Rows are points. Two turns around zero, p and q, are shown by what they do to some points. Where does a point land after both, in the order given? Backwards means that the second turn is done in reverse. Each puzzle has new turns, and all numbers are rounded.

Turn p:
[-0.1  0.7] => [-0.3  0.7]
[-1.8  1.5] => [-2.1  1.0]
[-0.1 -3.0] => [ 0.6 -2.9]
[ 0.9 -5.3] => [ 2.1 -4.9]
[1.1 6.1] => [-0.4  6.2]
Turn q:
[ 0.0 -2.4] => [ 0.6 -2.3]
[ 2.3 -0.9] => [ 2.5 -0.3]
[-3.5  5.8] => [-4.9  4.7]
[ 1.1 -2.6] => [ 1.7 -2.2]
Where do these land?
p, then q: [-1.5  2.4] => [-2.5  1.4]
p, then q: [ 0.7 -5.5] => [ 3.2 -4.5]
p, then q: [0.8 3.1] => [-0.8  3.1]

Turn p:
[1.4 0.8 2.3] => [2.3 0.4 1.5]
[ 2.1  2.2 -2.3] => [ 0.7  3.0 -2.3]
[ 3.0 -7.0  1.9] => [ 3.7 -6.7 -1.7]
[-1.3  2.5 -1.1] => [-1.7  2.5  0.4]
[-5.1  1.5 -0.9] => [-4.9  0.9  2.0]
Turn q:
[-2.2  0.1  4.5] => [-2.7 -2.4  3.5]
[-3.6  1.8 -0.9] => [-3.9  0.7 -1.3]
[ 2.4 -0.2 -1.5] => [ 2.5  1.2 -0.7]
[ 3.0  3.3 -4.6] => [ 2.0  5.6 -2.3]
[ 0.5 -5.1  2.5] => [ 2.2 -5.2  0.8]
Where do these land?
p, then q: [ 0.6 -3.1  2.8] => [ 3.0 -2.9  0.6]
q, then p backwards: [-4.6 -0.7  3.0] => [-4.8 -2.8 -0.2]
p, then q: [-1.5  0.1 -3.7] => [-2.7  0.6 -2.8]
q, then p: [ 3.1 -2.0 -2.2] => [ 2.6  1.2 -3.2]
q, then p: [2.4 5.9 0.1] => [0.9 4.9 4.0]

Turn p:
[ 2.2 -0.2  1.4 -2.1  2.0  2.1] => [ 3.3 -0.9  2.2 -1.3  0.7  1.0]
[ 0.3 -0.3  1.1  0.1 -1.8  4.6] => [ 1.4 -0.2  0.5  0.2 -2.3  4.3]
[-1.2 -2.9 -2.5 -1.1 -0.5  0.9] => [-1.4 -3.1 -1.7 -0.7  0.8  1.6]
[-2.2  3.4 -5.6  4.3 -4.1 -4.4] => [-4.5  4.2 -7.3  2.0 -0.2 -2.5]
[-1.5  1.7  0.8 -1.5  2.9  1.0] => [-0.3  1.4  2.6 -2.0  2.1  0.8]
[-0.1 -1.2  4.4 -5.0 -1.0  1.7] => [ 1.3 -2.4  3.8 -4.0 -3.3  0.8]
[ 5.4 -0.5  3.0 -2.2  3.9 -1.0] => [ 5.8 -1.4  3.5 -0.5  1.5 -3.0]
[-2.9  0.0 -2.6  7.6 -1.4 -5.0] => [-5.6  2.3 -3.5  6.4  0.7 -3.1]
Turn q:
[ 1.4  1.1 -1.1  0.2 -3.5 -0.6] => [ 1.4  1.7 -2.2  0.5 -2.7  0.2]
[ 1.9  1.0  3.7 -2.0  0.3 -2.1] => [ 2.4  1.3  2.5 -3.4 -0.5 -1.2]
[ 0.7  1.0  2.2  5.7 -1.8 -3.4] => [ 0.7  5.3  2.4  3.5 -1.2 -2.5]
[ 2.2 -0.4 -3.3 -3.9  8.7  2.3] => [ 1.0 -4.2 -1.8 -3.2  8.7  2.0]
[-3.0  3.3 -1.7 -0.2  4.3  4.0] => [-4.5 -0.3 -0.5 -1.1  4.1  4.4]
[-0.3 -2.8  0.7 -2.4 -5.8  0.9] => [ 1.1 -2.8 -0.7  0.0 -6.3 -0.2]
[ 0.3 -2.8  0.8 -1.3 -2.1  3.7] => [ 1.0 -3.7  0.7  0.8 -2.6  2.3]
[-3.2 -0.4 -1.4  3.9 -0.2 -4.8] => [-3.1  2.6 -0.4  3.0  0.3 -5.0]
Where do these land?
q, then p: [-3.8  2.0 -4.7 -2.4 -0.5  0.0] => [-4.4 -1.0 -3.1 -2.6  2.6  1.9]
q, then p: [ 1.5  5.2  5.3 -0.9  3.1  5.2] => [ 3.8  1.2  5.9 -3.8 -1.2  5.4]
q, then p: [-1.2 -2.8 -1.7 -1.5 -0.5 -3.8] => [-2.0 -1.9 -2.1  0.1  0.6 -4.1]
p, then q backwards: [-2.6  2.3  1.9  0.2  1.9 -1.1] => [-1.9  1.9  2.5  1.6  1.4 -1.6]
p, then q: [ 3.6  4.3 -3.6 -0.6  2.9 -1.8] => [ 2.1  2.5 -2.8 -2.9  5.4 -0.6]
q, then p: [-1.7 -0.2 -1.5  4.1 -2.7 -4.1] => [-3.0  4.1 -2.5  2.1 -0.5 -3.0]
q, then p: [-0.7 -4.5 -2.9 -1.2 -3.8  5.2] => [-1.0 -4.8 -3.6  4.1 -1.8  3.8]
p, then q: [ 1.1 -3.6  3.0  2.3  1.6  0.1] => [ 1.4  0.4  4.0  3.4 -0.5 -1.2]
p, then q: [ 3.9 -2.7  4.3  0.0 -2.0  0.3] => [ 4.6  0.5  1.2  2.6 -3.7 -1.3]

Turn p:
[-0.2  1.4 -3.6 -2.4  1.1 -1.4 -2.6  3.6] => [-1.7  3.1 -2.5 -2.8  0.3 -1.9 -0.5  3.6]
[ 1.2  0.7 -1.3  1.1 -0.7  4.9  0.9 -1.1] => [ 2.8  0.1 -2.6  0.2 -0.8  3.7  0.3 -1.5]
[-1.5 -0.6 -2.8 -0.4  0.7  6.1  3.6  0.0] => [ 0.5 -2.5 -4.6 -0.5 -2.4  4.9  1.8  0.0]
[ 4.5 -1.5 -4.2 -4.1  0.2  0.4  6.6  0.3] => [ 5.0 -5.1 -3.5 -2.5 -0.8 -1.5  3.8  3.7]
[ 1.4  2.2  3.2  2.2  1.2 -0.1 -0.8  2.7] => [-0.1  2.3  2.3  1.9  3.4  1.8  0.1  1.5]
[ 1.9 -0.3 -1.7  0.2 -3.9 -4.1 -2.1  6.9] => [ 0.7  3.8 -0.4  2.8 -0.5 -4.4 -2.3  6.5]
[-4.3  2.0  1.1  2.4  0.3  0.3  1.8 -5.8] => [-2.7 -2.0 -0.7  1.7  0.8  0.6  1.6 -7.0]
[-0.3 -3.4 -0.6 -0.8  1.9 -0.6  1.4  0.9] => [-0.9 -3.3  0.3 -1.2 -0.6  0.0 -1.0  2.1]
[-0.4 -0.6  7.3 -2.4 -1.9 -5.4 -4.8 -0.4] => [-2.0  3.3  9.1  0.4 -0.9 -4.1 -0.3 -0.7]
[-2.3  0.0  2.6  4.1  1.2  0.0 -3.9 -7.1] => [-1.7  0.2  2.6 -0.1  1.4  0.9 -3.5 -8.4]
Turn q:
[-2.7  1.8 -4.0  3.6  4.1 -8.9 -4.1  1.9] => [-0.1  1.2 -2.4 -2.6  9.1 -6.9 -3.1  1.2]
[-3.6  4.6  4.0  0.2 -3.3 -2.8 -0.3  0.3] => [-4.6  4.8  3.4 -1.2 -0.9 -1.9 -2.6  1.2]
[ 2.6 -0.6  0.0  0.3 -1.1  3.0  3.8 -3.6] => [ 3.1  1.4  0.0  1.7 -3.9  1.4  2.9 -2.0]
[ 0.1 -3.1 -1.9 -0.8 -0.8  2.5  0.6 -2.6] => [ 0.9 -1.8 -1.8  0.7 -2.0  1.1  1.3 -3.6]
[-0.8 -0.4 -1.6 -1.8  1.0  4.9 -0.9 -0.9] => [-0.5 -1.5 -0.6  1.8  0.5  4.4  0.7 -2.6]
[ 1.6 -0.5  0.9 -2.0  2.4  4.8  4.4  0.1] => [ 1.3 -1.4  2.0  3.0 -1.4  3.5  5.0  0.4]
[ 3.4 -1.0  1.3 -4.4  0.0  1.3  0.0 -1.8] => [ 1.7 -1.4  1.3 -3.3 -2.2  3.4  2.0 -0.6]
[-3.3 -2.9  0.6  4.3  3.3 -6.6 -4.2  2.5] => [-0.4 -3.3  0.5 -0.8  5.2 -7.3 -4.8  0.9]
[ 1.5 -2.3 -1.9 -2.9 -2.4  2.9  3.4  1.7] => [-1.1 -2.0 -2.8  0.7 -3.6  2.3  4.0  0.8]
[ 1.2  4.4  2.9  3.3 -3.2 -1.0 -2.8  2.4] => [-0.5  3.9  0.7  0.0 -0.8  0.1 -5.5  4.3]
Where do these land?
p, then q: [ 0.2 -4.8 -2.4 -4.3  3.6  4.0 -2.2 -2.8] => [-3.3 -3.1 -1.2 -4.4 -3.6  5.3  1.0 -2.2]
q, then p: [ 1.5  4.3  1.1  2.9 -2.6 -6.3  3.6  2.2] => [-2.1  4.2 -0.7  2.1  3.5 -4.6  3.7  4.5]
p, then q backwards: [ 2.4  0.9 -0.9  4.2 -1.9 -2.7  6.5  4.9] => [ 0.9 -1.2 -2.6  5.2  4.4  1.7  2.5  6.1]
q, then p: [ 1.5  6.2 -0.6 -0.1  0.2 -0.5  3.0  1.2] => [-0.7  2.1 -2.1  1.7  3.4  2.0  4.3  2.2]
q, then p: [ 2.2  1.3  2.3  1.4  2.9 -0.8 -2.4  0.8] => [ 0.9  1.7  3.1 -1.7  1.7  1.7 -0.9  2.5]
p, then q: [ 1.3 -2.1 -0.6  0.2 -2.5  0.7 -1.3 -3.4] => [ 2.2  0.9 -0.7 -3.1 -2.3  0.6 -1.9 -1.3]
q, then p backwards: [ 0.0  3.3 -3.6 -2.4 -3.0  0.6 -2.8  6.0] => [-3.1  0.7 -4.0  1.1  4.5  2.3 -0.6  5.5]
p, then q backwards: [-2.2 -3.6  1.1 -5.0  2.6  0.6 -1.9 -2.1] => [-0.2 -1.8  3.9 -5.3 -2.7 -1.8 -1.0 -1.0]
q, then p: [-4.8 -2.8  0.0  4.1  0.8  0.3 -0.8 -4.5] => [ 0.0 -1.1  2.2 -0.2  2.4 -3.0 -3.3 -6.1]
q, then p: [-2.2 -2.5  3.6 -1.1 -0.2  4.1 -1.6 -2.2] => [ 0.7 -0.4  3.3  1.5 -3.3  2.1 -2.0 -4.2]
